Rows are points. Two turns around zero, p and q, are shown by what they do to some points. Where does a point land after both, in the order given? Backwards means that the second turn is done in reverse. Each puzzle has new turns, and all numbers are rounded.
In the rows, 128 means zero.

Turn p:
[168 125 153] -> [163 115 157]
[109 119 132] -> [107 125 130]
[115 167 156] -> [124 170 154]
[121 101  72] -> [119 102  72]
Turn q:
[125 146  72] -> [136 136  70]
[122 147 131] -> [124 148 127]
[110 116 123] -> [110 117 122]
[155 103 186] -> [142 112 193]
Where do these land?
p, then q: [156 136  96] -> [164 118 106]
q, then p: [163  98 107] -> [151  83 122]
q, then p backwards: [111 153 161] -> [104 154 156]
q, then p backwards: [ 81 125 148] -> [ 80 119 145]

Turn p:
[135 133 128  95 148 160] -> [134 142 138  91 144 153]
[108  90 108  96 144 115] -> [119  87 126  87 136 114]
[134 102 131 151 149 127] -> [147 104 129 143 151 126]
[140 152 103 149 120 119] -> [131 149  95 144 124 118]
[153 159 141 134 151 107] -> [142 164 137 138 147 100]
[156 138 121 128  31 111] -> [140 144 110 145  30 124]
[ 70 122 165 142 152 158] -> [ 83 107 163 147 163 162]
Turn q:
[142 167 147  78  67 140] -> [135 161 163  74  73 139]
[143 122 112 140 172  99] -> [140 126  99 136 168 100]
[134  94  97 144 158 141] -> [133  95  92 141 155 143]
[109 166 117 117  80 115] -> [106 170 127 117  82 127]
[129 161 158 136 108 162] -> [141 153 168 136 112 157]
[105 104 128 119 163 123] -> [103 105 126 128 163 122]
[134  82 137 161 149 115] -> [138  84 121 163 144 107]
Where do these land?
q, then p: [169 151 124 129 120 149] -> [162 162 126 116 117 142]
q, then p: [133 133 130 124 101 103] -> [120 134 125 130  97 109]
q, then p: [157 123 126 149 102 118] -> [154 132 112 140  98 119]
p, then q: [ 87  71  81 136 152 126] -> [ 99  61  87 117 153 130]
q, then p: [149 148 120 136 141 107] -> [138 152 113 126 136 104]
q, then p: [101 136 202 122 148 138] -> [119 127 200 159 152 123]
p, then q: [ 89 155 162 150 135 153] -> [107 139 158 172 150 155]
q, then p: [113  66  75 110 144 125] -> [118  64  89  88 140 134]
p, then q backwards: [154 169 131  95 109 133] -> [136 179 125 111 100 123]

Turn p:
[154  86 156 183 144 117 145 111  39] -> [164  92 158 174 130 103 141 128  35]
[122 134  84 127  59 139 167 138 172] -> [120 125  99 123  74 154 183 126 181]
[110 134  97  93 154 124 112 117 122] -> [107 131  95  95 153 117 117 120 122]
[102 139 123  57 157 171  91 147  92] -> [ 99 130 111  56 140 153  73 142  93]
[153 138 127 139 123 121 103 124 133] -> [152 139 119 142 122 119 108 120 136]
[ 80 147 164 160 111 111 112 105 159] -> [ 78 149 154 176 123 124 116 105 154]
[117 121 131 147 138 158 126 130 155] -> [123 120 131 144 145 165 125 126 144]
[142  98 123 110  89  90 143 120 166] -> [133 100 132 122 104  91 151 122 180]
[148 176 152 125 167 155 143 127 142] -> [149 177 156 112 160 159 126 120 127]
[152 107 121 137 138  93 140 161  99] -> [155 117 125 134 130  94 143 171 107]
Turn q:
[109 149 115 142 148 112 157 145  80] -> [ 91 144 109 144 139 116 158 137  85]
[102 174 125 155  97 167 109 142 117] -> [ 97 166 123 150 112 178  99 137 123]
[107 170 159 113 170  84 118 144  83] -> [ 94 182 146 112 155  79 133 136  88]
[126 107 169  82  93 101 135  94 119] -> [144 126 165  91  78 101 140  94 122]
[153 101 143 161  94 156  94  97 172] -> [171 104 147 154 116 158  81  99 163]
[ 81 151 128 142 113  95 133 135 151] -> [ 89 154 132 152 109 107 135 128 163]
[162 125  78  87 119 175 152  92 165] -> [171 108  80  86 124 178 153 113 164]
[127 102 109 126 169 181 125 154 114] -> [113  89 122 111 172 165 125 155 111]
[158 103 163 140 125 111 141 109 165] -> [175 114 162 147 128 112 139 111 151]
[132 103  93 106 166 112 125 123  84] -> [115  99  93  98 152  98 134 124  91]
[151 123 125 154 114 114 119 172 158] -> [149 123 128 164 123 117 112 173 148]
Where do these land?
p, then q: [ 77 100 134 114 100 152 151  88 166] -> [ 98  91 163 119 116 152 151  83 169]
p, then q: [ 91 147 155 126 142  85 141  91  95] -> [ 86 161 145 135 125  87 146  92 104]
q, then p: [ 94 135 139 102 129 106  71 149 130] -> [ 86 149 127 119 122  99  81 144 152]
p, then q: [ 89  89 119 160 118 133  69 143  98] -> [ 83  84 112 160 123 123  71 134 113]
p, then q: [172 176 154 155 135 122 173 140 137] -> [174 185 144 150 137 147 160 141 111]
p, then q: [139 112  98 128  87 116 139 102 129] -> [144 104 106 139  93 121 149 104 142]
p, then q: [210 166 114 171 177 138 106 134 114] -> [195 164  81 142 181 136 107 141  85]
p, then q: [118 138  96 120 146 168 145 166 144] -> [118 120 112 103 146 173 144 167 135]
q, then p backwards: [128 106 138  95  97 148 141 115 118] -> [139 117 134 103  95 157 148 124 114]
q, then p: [162 111 133 109 149 112 146 151 149] -> [162 123 144 114 140 109 145 163 141]
